Every row gives one point. The last column is the point's height on a tilted bowl or saddle (a function of degree 2), plus a little noise. Along how many of its main directions does it bend up, bend down or stay straight?

Points (12 x 3)
-0.013  -0.010  -0.020
0.038  0.050  -0.016
-0.021  0.010  -0.014
0.000  -0.038  -0.041
-0.026  -0.019  -0.027
0.027  0.011  -0.014
-0.033  0.021  -0.014
-0.051  -0.021  -0.037
0.034  0.046  -0.014
-0.038  0.017  -0.017
0.054  -0.047  -0.074
0.013  -0.017  -0.026
Directions: 0 up, 2 down, 0 straight

Points (10 x 3)
0.035  0.010  0.045
-0.038  0.013  -0.046
0.020  0.034  0.007
0.026  0.014  0.028
-0.025  -0.032  -0.018
0.025  0.018  0.025
0.016  -0.021  0.017
-0.091  -0.020  -0.018
-0.031  0.018  -0.045
-0.025  0.010  -0.034
Directions: 1 up, 1 down, 0 straight

Points (18 x 4)
-0.009  -0.043  -0.065  -0.060
0.050  0.012  -0.022  -0.034
-0.030  -0.003  -0.036  -0.025
0.016  -0.014  -0.043  -0.032
0.013  0.029  0.006  -0.009
-0.019  -0.006  -0.034  -0.022
0.041  0.026  -0.039  -0.042
0.044  0.036  -0.010  -0.030
-0.063  0.006  0.002  -0.020
-0.037  -0.021  0.051  -0.011
0.006  -0.020  -0.086  -0.076
0.025  0.014  0.001  -0.012
-0.039  0.025  0.020  -0.008
-0.037  0.021  -0.011  -0.014
-0.008  -0.001  0.027  0.000
-0.014  0.013  -0.035  -0.022
-0.048  -0.001  0.016  -0.009
0.037  -0.033  0.006  -0.023
Directions: 0 up, 3 down, 0 straight

Points (15 x 4)
-0.020  0.043  -0.038  0.019
0.051  0.006  -0.020  -0.011
-0.008  -0.008  0.011  0.010
0.050  -0.012  -0.004  0.009
0.033  0.019  -0.030  -0.015
-0.012  0.020  -0.006  0.014
0.034  0.017  0.000  -0.006
-0.046  -0.044  -0.036  0.047
0.010  -0.018  -0.013  0.016
-0.034  -0.008  0.002  0.012
0.065  0.064  0.011  -0.038
0.036  -0.046  -0.056  0.082
0.006  -0.009  0.000  0.011
-0.005  0.014  -0.076  0.048
0.010  0.002  -0.036  0.014
Directions: 2 up, 1 down, 0 straight

Points (24 x 5)
-0.019  0.015  -0.032  0.002  0.003
0.013  0.019  0.014  0.036  0.036
-0.006  0.026  -0.011  -0.035  -0.021
0.032  0.013  0.044  0.005  0.013
0.008  -0.033  0.039  0.018  0.031
0.008  0.000  0.045  -0.023  -0.006
-0.006  -0.023  -0.045  0.052  0.027
-0.018  -0.049  0.023  -0.029  -0.008
-0.001  -0.001  0.063  -0.030  0.001
-0.032  -0.009  0.022  0.000  0.008
0.000  -0.005  -0.014  -0.045  -0.023
0.037  -0.012  -0.022  -0.066  -0.004
0.056  0.044  0.019  -0.002  -0.002
-0.014  0.020  -0.006  0.024  0.025
-0.025  0.021  0.045  0.002  0.027
0.006  0.065  -0.045  0.027  0.048
-0.056  0.059  -0.025  -0.018  0.017
-0.004  0.037  0.010  -0.047  -0.028
-0.018  0.046  -0.055  0.071  0.095
-0.052  0.012  -0.032  -0.018  -0.009
0.001  -0.017  0.006  0.006  0.002
0.057  0.004  -0.039  -0.001  0.002
-0.014  0.050  0.018  0.035  0.064
-0.021  0.035  0.014  0.017  0.033
Directions: 2 up, 0 down, 2 straight

Points (22 x 5)
-0.029  0.012  -0.037  0.023  -0.025
0.002  -0.011  0.015  0.013  0.019
-0.053  -0.051  -0.033  0.014  -0.024
-0.045  -0.046  0.055  -0.007  0.062
-0.001  -0.002  -0.013  0.004  0.000
0.057  0.022  0.019  -0.008  -0.043
0.001  0.044  0.021  -0.007  -0.031
0.002  0.064  0.103  0.009  -0.084
0.033  0.005  0.038  0.008  -0.002
0.007  -0.017  0.013  0.007  0.023
-0.056  0.034  0.032  0.011  -0.004
0.008  -0.020  -0.001  0.013  0.018
0.001  -0.018  -0.004  -0.007  0.015
-0.064  -0.021  0.003  0.024  -0.001
0.067  -0.009  -0.030  0.004  -0.019
0.044  0.024  0.009  0.025  -0.034
0.031  0.013  -0.039  0.024  -0.027
-0.011  0.011  -0.001  0.012  -0.002
0.027  0.037  0.004  -0.022  -0.046
0.065  -0.074  -0.025  -0.023  0.021
-0.038  -0.022  -0.013  -0.048  -0.011
0.027  -0.007  0.028  -0.001  0.013
Directions: 0 up, 2 down, 2 straight

Points (42 x 7)
0.034  0.042  0.060  -0.010  -0.029  -0.015  -0.024
0.049  -0.003  -0.030  0.033  0.047  -0.013  0.059
0.028  0.055  0.007  0.013  0.005  -0.018  -0.002
0.043  -0.041  0.033  -0.016  0.042  0.032  0.028
0.036  -0.003  0.004  0.024  -0.036  -0.028  0.031
-0.030  0.036  0.022  -0.007  0.010  -0.033  0.013
-0.004  0.031  -0.032  -0.036  0.060  0.070  0.085
0.048  0.026  -0.067  0.001  0.000  0.002  -0.005
-0.014  -0.014  -0.005  0.000  -0.030  -0.012  -0.005
0.035  0.004  0.007  -0.043  -0.089  0.031  -0.062
-0.032  -0.021  0.018  -0.017  0.011  0.010  -0.019
-0.012  0.018  0.032  -0.015  -0.001  -0.017  -0.009
0.000  0.032  -0.048  -0.010  -0.043  0.020  -0.014
-0.021  -0.010  -0.017  -0.022  0.051  -0.036  0.040
-0.013  -0.052  -0.001  0.006  -0.009  -0.023  0.009
0.027  0.058  -0.034  0.004  -0.026  -0.044  -0.002
0.044  -0.005  0.072  0.005  0.004  -0.027  0.042
0.011  -0.046  -0.027  -0.012  0.002  0.047  0.011
-0.006  -0.016  -0.003  -0.018  0.018  0.040  0.002
-0.037  0.061  0.017  -0.012  0.028  0.009  0.044
-0.029  -0.008  0.090  -0.003  -0.015  0.026  -0.044
-0.003  0.005  0.001  0.060  0.025  -0.015  0.036
0.003  0.010  -0.004  -0.091  0.023  0.030  0.018
-0.045  0.011  0.015  0.027  0.036  -0.055  0.022
0.000  0.021  0.010  0.023  -0.011  0.047  -0.001
-0.039  -0.019  -0.023  0.008  0.003  0.023  0.003
0.005  0.013  0.034  0.019  -0.020  0.009  -0.017
-0.011  0.029  -0.021  0.060  0.015  -0.001  0.026
0.025  -0.018  -0.012  0.016  0.018  0.018  0.022
0.018  0.022  0.041  -0.021  0.001  0.025  -0.016
0.026  -0.008  -0.027  0.026  0.000  -0.038  0.050
0.048  0.023  -0.014  0.001  -0.074  0.007  -0.036
0.063  0.055  -0.021  -0.012  0.077  -0.020  0.048
-0.009  -0.014  -0.010  0.006  -0.051  0.013  -0.009
-0.070  -0.049  -0.030  -0.020  -0.005  -0.001  -0.009
-0.030  0.036  0.010  -0.034  -0.063  0.013  -0.037
-0.008  0.053  -0.031  -0.001  -0.002  0.020  -0.001
0.057  0.005  -0.032  -0.014  -0.024  0.046  -0.030
0.021  0.009  0.027  0.014  0.013  -0.001  0.012
0.059  -0.005  0.030  0.029  -0.031  -0.007  0.032
-0.016  -0.012  0.036  -0.049  -0.027  0.051  -0.044
0.001  -0.023  0.026  0.006  -0.007  0.062  -0.001
Directions: 3 up, 1 down, 2 straight
